Rows are points. Before rounding, the points of a table are all equally far from one centre. They may lie mostly on one side of it. Write the centre, to within rounding.
In the rows, 128 means zero.

Points (7 x 3)
[[125  78 141]
 [165 100 170]
 [135  85 158]
 [171 107  73]
 [176 105 168]
 [120 132  92]
 [165  87 165]]
Centre: [157 112 121]

Points (9 x 6)
[[145 143 148  99 148 159]
 [155 150 147 145 204 148]
 [180 123 159  82 123 118]
 [173 124 144 147 176 174]
 [158 181 122 143 173 149]
 [183 165  92 129 151 143]
 [180 130  93 176 168 138]
 [181 155 145 144 208 139]
 [160 160 132 131 184 162]]
Centre: [169 133 141 141 151 110]

Points (14 x 9)
[[143 163 166  96  99  76 128 156 114]
 [ 86 180 184  94  95 137 117 136 116]
 [119 126 177 155 121  96  91 178 104]
 [ 94 140 197 143  80 105 109 166 122]
 [104 152 192 135  95  69 113 163 111]
 [149 151 223 122 109 115 106 128 113]
 [111 180 174 153 103  90  96 132 160]
 [143 125 180  85 144  79 103 130  92]
 [117 208 183 133 154 105 129 111 114]
 [111 144 206 123 109  48 132 132 107]
 [166 163 186  95 105  98 106 103  97]
 [ 96 113 157  81 155  84 102  89 138]
 [109 156 196 104 114 111 108 165 136]
 [ 93 128 205  96 115 118 135 162 113]]
Centre: [112 133 154 137 119 112 130 107 111]

Points (19 x 12)
[[106 140 172 145 158 124 122 101  99 189 124 144]
 [147 172 176 147 161 112 136 151  68 113 128 149]
 [131 179 127 111 152 146 160 132  66 135  89 135]
 [145 164 149 134 164 162  96 174  91 148  96 112]
 [135 152 186  95 159 179 157 118  93 152  94 134]
 [121 216 170 131 164 105 119 153 138 103  96 107]
 [ 90 155 200 180 173 151 135 139 129 180 110 120]
 [131 187 175 135 158 131 132 104 109 165  94 116]
 [137 172 186 138 154 111 129 112 103 100 149 153]
 [100 180 169 109 206 109 102 142 109 130 104 140]
 [113 177 189 140 143  85 183 148  78 136  84 126]
 [139 165 137 194 175 130 109 178 102 140 109 153]
 [149 131 187  91 130 155 156 169  97 193  88 133]
 [ 85 139  98 136 129 181 134 212 123 154  74 116]
 [118 181 180 141 147 186 175 190 107 147  93 185]
 [110 135 220 168 157 117 121 100 124 114 110 138]
 [156 181 172 104 137 153  97 187 126 155  72 131]
 [142  98 194 131 117 178 107 167 121 137  64 109]
 [133 198 187 147  95 167 131 151 123 132 111 171]]
Centre: [109 129 153 128 139 127 150 163 146 127 103 144]

Points (19 x 14)
[[129 121 150  76  90 161  81  94 163 182 101 101 144 106]
 [147 131 154 124  75 170  57  98 167 147 101 104 134 123]
 [142 143 161  75  96 128  80 114 155 169 116 129 187  98]
 [150  99 150 115  90 162  70 103 161 180  98  98 174 128]
 [142 130 168 112 110 147  74 166 154 176  75  87 132 103]
 [140 154 167  54 128 119  70 107 174 136  78 100 158 131]
 [166 131 141  81 141 114  45 147 170 167  98 127 166 101]
 [135 147 139  83 134 113 101 113 162 149  78  85 196 101]
 [129 136 144 115  72 137  78 112 140 154  80  76 169 100]
 [164 141 162 111  97 139  71 133 192 164 102 103 162 106]
 [188 135 112  72  92 121 122  89 145 186 124 106 165 108]
 [145 124 154  92 124 126  56 120 141 147  59 107 152  87]
 [139 170 130 115 118 114  48 141 147 147 116 121 152  70]
 [104 137 146  75 101 146  92 107 146 176  94  81 160  95]
 [136 172 129  72  98 160  64 130 148 134 101  88 166 107]
 [130 135 138 109  93 128  72 103 163 153  46 108 168 124]
 [150 124 139  89 128 110  45 145 154 119  70  85 137 102]
 [140 135 184  94 134 145  71  96 158 150  96 116 181 110]
 [160 153 144  92  90  94  43 117 189 168 126  97 136 115]]
Centre: [143 138 126 112 130 118  96 122 130 153 120 110 131 152]

Points (25 x 20)
[[ 87 165 116 124  81 121 127 132 162 134 130 120  38 167  88 137 135 140
  155 114]
 [118 172 125 128 114  96  94 171 154 142 125 103  33 141 123 131 151  78
  106 122]
 [145  89  68 110  86 115 118 101 141 152 169 113  82 195 144  89 162 123
  106  82]
 [ 94 139  50 113  90 132 139 143 128 138 149 115  67 163 172  76 170 129
  141  85]
 [129 158 104 128  64 151 111 132 163 105 145 106  96 175 174  98 171 143
  120  72]
 [100 152 113  94  80 110 154 132 146 137 139  99  37 201 164 137 165 108
  127 101]
 [120 139 136 109  50 122  80 142 116 148 125  93  74 191 153 164 149 125
  115 111]
 [101 153 103  74  70 111  84 152 144 175 110 106  57 184 159  87 159  87
  158  90]
 [123 149  76 121 103  99 123 123 153 130  88 100  70 183 124 123 174 136
  101 127]
 [107 169 126 141  84 147 113 144 139 198 110  95  88 164 146  66 137 117
  123 140]
 [ 94 149  99 139  79  96 163 160 163 146 113 108  63 184 147 128 157  98
  122 130]
 [124 162  97  96  66  93  87 160 108 159 118 107  48 159 142  75 149 115
   96 102]
 [107 162 126 119  50 128 122 163 154 166 159  82  56 157 184 129 106 122
  123 103]
 [ 97 161  79  99  72 123 153 146 148 114 106  81  68 172 144 122 170  97
  105  84]
 [ 87 162 148 126 118 112  98 118 159 124 105  72  72 167 152 115 176  95
  129 107]
 [130 142  64 116  87 170 102 165 135 131 169  96  58 171 115 123 150 119
  108 122]
 [104 166  62 107  83 122 105 141 169 119 128 114  39 190 145 103 151 115
  154  81]
 [129 186  94 105  58 161 120 139 127 139 134 108  40 153 125 115 128 159
  113 104]
 [119 151 122 145  61 150 140 144 123 165 121  94  75 142 153  84 173 113
   80 127]
 [134 158  99 105  61 170  94 158 107 149 141 110  39 153 145  92 139  99
   85 124]
 [111 158  73 135 100 119  79 141 183 143 103  78  77 187 123  94 132  94
  111 107]
 [150 147  84 126  98 133 107 155 158 120 125  95  21 190 163  98 158 116
  116 108]
 [ 92 174  75 112 109 115 149 147 122 129 143 123  58 173 138 132 156 120
  176  93]
 [113 164  91 121  92 136 136 164 157 136  97  84  50 156 165  88 144  77
  102 138]
 [ 95 141 117 161  52 101 117 157 166 156 118  99  69 134 139 159 149  92
  103  97]]
Centre: [129 128 113 112  98 133 118 128 140 147 126 119  82 145 139 114 127 103
 131  95]

Points (31 x 24)
[[105 112  94 128 160 124  51  95  85 152  92 105 112 134 144 187 130 101
  175 157 112  87 121 116]
 [160 111  82 122 160 120  81 122 106 147 127  77  66 151 112 168  93  90
  155 159 123  85 157 116]
 [120 124 122 133 181 117  94 126  80 130  76  72 122 137 107 188 136  80
  161 147  99  76  84 161]
 [114  87 102 122 166 120  94  65  91 138 102  54  93 116 104 173  91 119
  165 139 121  72 144 160]
 [100 135  93 137 163 100  56 103  88 151 117  52 112 135 115 157  95  84
  174 128 123  76 141 106]
 [116 114  84 103 178 132  86  81  80 122  95 100  87 131 124 185 102  82
  157 124 130  74 149 120]
 [136 115  85 119 163 150  76  90  86 147 127  85  81 145 122 127  97  85
  177 136  98 106 153 142]
 [134 112  85 132 147 135  61 123  72  96  91  83 137 138 147 157 104 100
  179 173 134  89 152 165]
 [144 128  92 106 126 137  68 112 102  85  70  82 121 109 130 133  96 111
  204 153 174  86 132 153]
 [ 96 108 100  80 158 101  71  93  89 106 106  67 130 141 109 187  90  89
  158 136  81  78  88 175]
 [146 100 102 156 145 119  63  88 104 106 119  55  89 104 107 180  92 154
  145 126 121  77 131 105]
 [172 136 102 148 142 122  50 118  90 117 115 111  98 146 127 166 102 107
  188 159 165  77 146 164]
 [114 116 105 125 167  91 132 127  95 127  87  47  95 102 126 184  91 106
  192 136 106  72 127 144]
 [136 134  97 119 159  90  78  94 107  76  81  43 152 120 123 179 133  88
  169 117 155  74 135 170]
 [129 129  86 122 178 117  61 108 121 141  84  81 113 106 139 133 117 102
  203 158 104  81 148 123]
 [124 138  95 113 116 118  84  65 111 146 103  72 118 168  94 188  99 104
  190 164 167  92 144 134]
 [109 101 105 109 165  91 101  86  79 124  66  94 110 135 100 154 108  82
  198 140 123  62 143 141]
 [181 137 124 151 131 108  90 102 104 134  84  65 113 117 113 147 116  95
  217 131 117  74 136 151]
 [159 111 111 129 171  87  84  90  78  86 112  58 158 106 128 169 102  71
  161 100 127  76 144 144]
 [104 104  93 144 172 122  82 126  95 124  93 112 104 142 119 168 102  67
  161 150  65  97 130 138]
 [141 132 133 126 161 102  54 115 107 139 119 111 114 133 143 181  74  81
  158 174 103  69 164 135]
 [122 131  90 101 182 123  75  83  93 134 104  68  80 117 100 184 105  79
  176 115  95 102 113 147]
 [128 144 106 155 184 127  86  89 110 126 113  71 163 150 135 134 159  78
  193 139 121  81 109 165]
 [131 133  83 105 175 130  84 102  97 145  85  97  90 106  98 149 109  70
  131 149 133  68 166 118]
 [157 142 103 165 149  71  79 103  87 158  88  99 135 141 118 154 123 121
  186 177 119  87 133 129]
 [130 119 109 120 149  97  52  80  76  74  99  69 105 145 130 185 135 100
  174 152 128  94 162 162]
 [161 148  65 148 117 112  87 109  78 128  94  99 154 132  96 172 116  95
  219 144 129 112 109 151]
 [134 108 138 125 140  97  77  91 113 118 104  73  85 112 100 195  70  91
  171 159  70  84 137 150]
 [150 116 112 124 123 117  99  91  88 116 122  66  74 147 118 191 100 118
  188 144 123  48 159 163]
 [133 142 114 111 152 137  75  92  97 151  98  90 109 128 158 144  82  95
  169 140  96  51 115 150]
 [114 105 133 146 161 131 103 116 111 171 104  61 147 139 141 159 120  86
  179 152 127  54 124 153]]
Centre: [122 132 119 109 129 108 108 115 121 106 146 107 131 112 102 150 130 114
 152 141 126 101 121 140]
